Rows are points. A path goes straight from each point to the next, and from the last back to the first. The post is the endless flat space through its rows: a point in 2 columns, a line in 3, a plane in 4, and so on, so that a path can go around it. How many times does the path go around the post? Going back the other way cancels.

Post (1 x 2)
[[-19  -2]]
Path (33 x 2)
[[ 23  15]
 [-15  51]
 [-72  15]
 [-42 -21]
 [ -6 -79]
 [ 32 -24]
 [ -5  17]
 [-28  69]
 [-68   3]
 [-46 -76]
 [-11 -29]
 [ -3  -2]
 [ 22  76]
 [-18  41]
 [ 27  53]
 [ 31  52]
 [-18  57]
 [  1  20]
 [ 30   3]
 [  5  64]
 [-55  61]
 [-71 -53]
 [-20 -74]
 [  0 -40]
 [  9 -35]
 [-21 -38]
 [-55 -23]
 [-42 -61]
 [-11 -20]
 [  5   9]
 [  3  81]
 [ 12  55]
 [ 22 -17]]
Times around: 3

Post (5 x 6)
[[-44  29  30 -12 -17 -48]
 [-20 -55  33 -35  42 -14]
 [ 19 -20  21 -11 -28   4]
 [-20 -35  18 -18  28  24]
 [ 17  35  16  47 -32 -49]]
Path (32 x 6)
[[ -46   27    1  -16    4   -2]
 [  17  -72   26  -44   67  -13]
 [  65  -34   30  -14  -13   71]
 [ -34  -44   54    7   58    9]
 [ -60   16   43   22  -25  -62]
 [ -25  -60   10  -46    4   18]
 [  12   10  -38   51   75  -55]
 [ -13   11   21    8   56  -44]
 [  -1   31   60   18   -8  -86]
 [ -68   53   38   24  -34  -23]
 [ -34  -24   34  -52  -60   -8]
 [ -58   53    4   13  -22  -60]
 [  59  -23    3   14   31  -37]
 [  54   -6   14   28   77    2]
 [  -7    8   41   21  -26   30]
 [ -32    3   12   24   -4   44]
 [-121    3   62  -45   40  -14]
 [ -22   51   24   35   13    6]
 [  47  -47   24   -9   65  -32]
 [  -3   -1   46   21    6  -32]
 [  44  -52   18   39    4   26]
 [ -29    1   49   35  -10  -36]
 [ -16   18   85  -43  -36  -76]
 [  -5   17   42  -21   30  -75]
 [ -38    5   23  -71   32  -88]
 [  18  -21    4  -18  -71   -6]
 [  -5  -16   19   47   24  -33]
 [  43  -14   25   66   -8    6]
 [ -42    5   58  -56   -9  -37]
 [ -68  -14   60   12   56   22]
 [-103  -12   41   16   16  -15]
 [ -50  -28   -8  -24  -37   45]]
Times around: 2

Post (11 x 12)
[[ 24 -39 -35 -21 -18  31  34 -30  16 -11  45 -24]
 [ 29   3 -13  51  -8 -39 -41  25  -3  34  49 -12]
 [-17  14  40 -52 -19  73 -13   1 -28 -25   5   3]
 [ -5  12  32 -30  28 -17  17   2  -9  28  29 -11]
 [  4   1 -42  49 -19 -30 -13   7   5 -35  23  90]
 [  0 -23 -16 -12 -25  -2 -34 -15  12 -16  11 -41]
 [-37 -36 -34  57 -22 -68  42  13   9 -50  64  56]
 [ 47 -14  -8  45 -32  13 -30  20  28 -28 -19   8]
 [  1  -1 -23 -10  71  48  25 -22  -3 -48  12   4]
 [ 27  53 -28  29  -1   6  59  12 -48  59 -31 -16]
 [-15  -6  23 -31  17  30  -6  -2 -49  34   5  -3]]
Path (29 x 12)
[[  -1   19   14    3   -1   49  -78   20  -37  -57  -22   61]
 [  41  -29  -21   17  -60   17  -39  -36  -24   -7    4   19]
 [  12   27   21   95   36  -76   44   35    5   -8   41  -34]
 [  43  -38   34  -16  -68   19   -6    5   24  -36   -4   16]
 [  26  -40    3    7  -26   45   21   30  -26   14   47  -39]
 [  24   12   13  -67   71    8  -24  -38   -6  -32   62  -64]
 [   3  -45  -40   61  -17   15  -36  -24  -36   -4    6  -33]
 [  22  -15   49  -51  -55   52   37   -8  -25   28   61  -21]
 [  81    5  -63  -12   -6   23  -35  -22  -22   -8   35  -10]
 [  46  -40  -40   -2   91   39  -30  -19  -45    9   62  -10]
 [  21   -1  -32   24  -48   17    7   -9  -32   -7   33   48]
 [  -4  -27   27  -24    9   15   27  -21   33  -57  -11  -60]
 [  29   57  -22   19   39  -23  -18   14  -81   37   42  -53]
 [ -55  -23  -11  -22   67   -1   87    5  -70  -19   41    9]
 [  -4  -54  -62   22  -37  -10   32   10    3   33   96   14]
 [ -34  -36  -12  -21  -47   24   33  -46   29  -13   40   42]
 [  21   26  -10   11    0   -6    1  -12    2    8   31   32]
 [  77 -109   27   38 -121  -48  -50   19   43  -18  103  -28]
 [ -17  -37    9  -23  -41   43  -33   11  -10  -66   -8   -7]
 [ -32  -32  -23  -18   -3   -7   54    8   -4   35  -37  -78]
 [  17   41  -73  -48   -6    8   -5   -9  -30   31   65   54]
 [  21    4   -1   -6   -3   47   13   -4  -37   -3  -22  -11]
 [ -53   22   89  -28   74   16   24  -11  -14  -72   80   37]
 [ -37   19   27  -12   -2   43  -14   -2  -11  -41  -19  -38]
 [ -67  -66   37  -13   18   51    7   19  -30  -51  -27   21]
 [  -6  -18  -56   93  -76  -67   31   29   -4   94   88  -49]
 [  30   17   15   53   -8   32   37   23   16  -22   74   55]
 [ -31  -10    4   44  -33   41   12   28   26  -92  -23   40]
 [   9  -22  101  -82  -65   89   37   56   31  -40  -29  -18]]
Times around: 0
